Each row is a point. Examples show where two turns around zero, p and q, send a point. Where does a point land after both, in the order given? Backwards means that the second turn is done in reverse. Each puzzle has new turns, and all numbers are rounded.
In the rows, 128 means zero.

Turn p:
[129 150  70] => [123 177  90]
[143 134 219] => [114  85 208]
[ 98 117 111] => [121 116  95]
[142 111 112] => [153 135 119]
Turn q:
[129 120 167] => [103 107 151]
[146 180 151] => [135 153 182]
[81 95 57] => [132 150  39]
[156 117 138] => [142 102 141]
Where do these land?
p, then q: [114 152 138] => [102 140 119]
p, then q backwards: [130  35 142] => [204  81  99]
q, then p backwards: [131 148 122] => [148 133 123]
p, then q backwards: [ 73 131 118] => [ 95  83 131]
p, then q: [206 151 100] => [148 159 206]
p, then q: [115 150 147] => [ 97 132 121]

Turn p:
[101 113 150  93] => [ 93 150 107 106]
[163 120 122 118] => [149 122 144 101]
[133 157  91 169] => [168 109 128 173]
[ 95 143 171  93] => [ 88 180 120 124]
[151 124 129 185] => [136  89 166 156]
[ 82 146 106 139] => [125 132  90 167]
[171  94 127  99] => [139 116 142  70]
Turn q:
[116 159 105 225] => [115 124  96 227]
[154 126 143 100] => [149 147 132  98]
[107 102 145 157] => [142  88 133 149]
[152 134 117  97] => [125 154 120  97]
[114 137 180 110] => [152 130 180 123]
[119 131 101 106] => [ 97 132 124 110]
[135 106 105 100] => [116 122 111  91]
Where do these land?
p, then q: [163 123 156 136] => [156 126 163 119]
q, then p: [103 121 136 141] => [106 109 136 127]
p, then q backwards: [199 168 145 172] => [101 149 216 127]
q, then p: [ 79 137 118  96] => [ 74 148 112 129]
q, then p: [133 117 124 109] => [130 140 117 112]
q, then p: [ 92 101  88 114] => [ 95 116  79 115]

Turn p:
[ 93 142 126 138 109 148] => [ 99 137 118 103 132 153]
[197 107  84 122 120 104] => [173 107  87 173  98 101]
[132 125  87 132 163 129] => [147 143  98 143 161 114]
[ 71  96 107 106  79 164] => [103  79  94  79 145 173]
[152 152 168 113 123 146] => [149 143 165 116  98 143]
[141 156 138 161 146  75] => [104 160 142 159 113  80]
[115 142 138 114 113 104] => [113 123 135 106 113 107]
[147 100 154  92 175 133] => [177 112 170 134 157 118]
[104 132 149 174 125 150] => [ 88 147 142 140 137 164]
Turn q:
[117 158 135 132 152 139] => [102 138 143 134 127 155]
[150 148 113 144 158  86] => [113 168 117  98 162 134]
[110 145 107 133 127  97] => [103 157 118 120 124 109]
[146 145 132 120  31 161] => [185 132  86 181  71 130]
[113 115 122 134 148 140] => [110 110 140 133 141 123]
[132 123 106 135 111 194] => [129  88 105 181 128 145]
[121  60 180 134 158 115] => [157  95 193  98 156 102]
[136 130 129  91 138  91] => [126 135 121  77 114 126]
Where do these land?
q, then p: [ 90 136 136 104 123 120] => [101 106 134 105 107 129]
p, then q: [136 117 139 114  90 134] => [153 101 120 138 114 111]
p, then q: [158 149  83 167 117 123] => [106 162  86 165 137 115]
p, then q backwards: [ 90  82 168  99 133  82] => [ 88  62 133 123 173 137]
q, then p: [138 130 102 170 133 164] => [114 155 120 165 165 138]
q, then p: [120 102 132  79 141 115] => [143  77 132 105 125 118]
q, then p backwards: [164 180 137 164 158 157] => [119 119 131 175 149 194]

Turn p:
[108  82 129  94 148 104  99 131] => [117 154 163 115 143 154  90 158]
[ 93 119 131 166 134  95 115 158] => [130 150 143 164 123  96 124 171]
[109 128 157 173 105 106 113  85] => [ 99 171  84 124 119  90 127 141]
[ 80 171 102  96 103  99 175  95] => [181 120  84  76 127 133 156 176]
[166  94  75 107 140 155  93 143] => [144 128 164 143 104 175  84  86]
[164 174 163 106 143 129 118 134] => [123 127 122 139 181 143 164  96]
[130  81 116 177 165 169  92 127] => [ 89 119 131 177 101 125  64 114]
[157 142 160 121 134 175 137 147] => [ 97  90 136 139 139 139 156  94]
[168 122 159 146 133 123 166  86] => [110 117 107  93 150  83 121  90]
[101 172  90  98 102 113 170 158] => [193 105 131 113 116 139 175 160]
[133 123 126 122 103 142 131 143] => [125 125 142 123 106 135 146 120]
Turn q:
[147 117 140  45 130 101 138 142] => [176 148 106 136 115 138 121 199]
[142 165  80 198 137 114 119  85] => [121 123 136 128 180 107  90  49]
[127 148 102 144 139 100  94 142] => [115 132 114 171 140 117 100 110]
[ 94 130 161 151 134 186 139 112] => [101 135 167  90  92 128 158 103]
[104  81 162 124 167 133 125  99] => [110 117 178 104 103 154 102 156]
[116 134 108 125 171 140 125 163] => [ 87 157 102 128 113 123 108 135]
[159 104 134 122 100  98 122 124] => [152 100 130 145 159 137 135 152]
[167  99 116 137  61 164 110  77] => [159 118 157 123 183 182 180 101]
[130 133 177 142 152 162 150 143] => [ 98 138 154  96 110  95 153 146]
[ 99 147 145  76 105 100 134 159] => [165 126  97 155  77 116 137 154]
[124 151  83 144 112 109 152 161] => [126 115  66 132 136 109 123 103]
Where do these land?
q, then p: [161 141 110 136 165 118 112  99] => [118 144 109 163 172 144 120 129]
q, then p: [115  48 127 104 167 119 132 143] => [100 113 171 164  88 176 145 153]
q, then p backwards: [139 134 112 140 106 143  95 112] => [160 148 136 117 136 130 103 146]
p, then q: [107 147 199  85 147 124 109  98] => [ 91 172 100  99  72 130  93 126]
q, then p: [112 154 130 104 169 140 125 161] => [160 153 113 144 113 133 168 148]
p, then q backwards: [131 114 102 156  85 153 163  98] => [ 71 151 135 128 128 126 176 142]
p, then q backwards: [133 127 159 138 148 127 135 193] => [152 124 175 160 114 120  87 128]
q, then p: [ 94 130 102 157 133 112 125  99] => [ 98 157 104 115 118 147 100 120]
q, then p: [160 156 111 132  31 117 158 149] => [182  89 139  92 131  83  70  87]
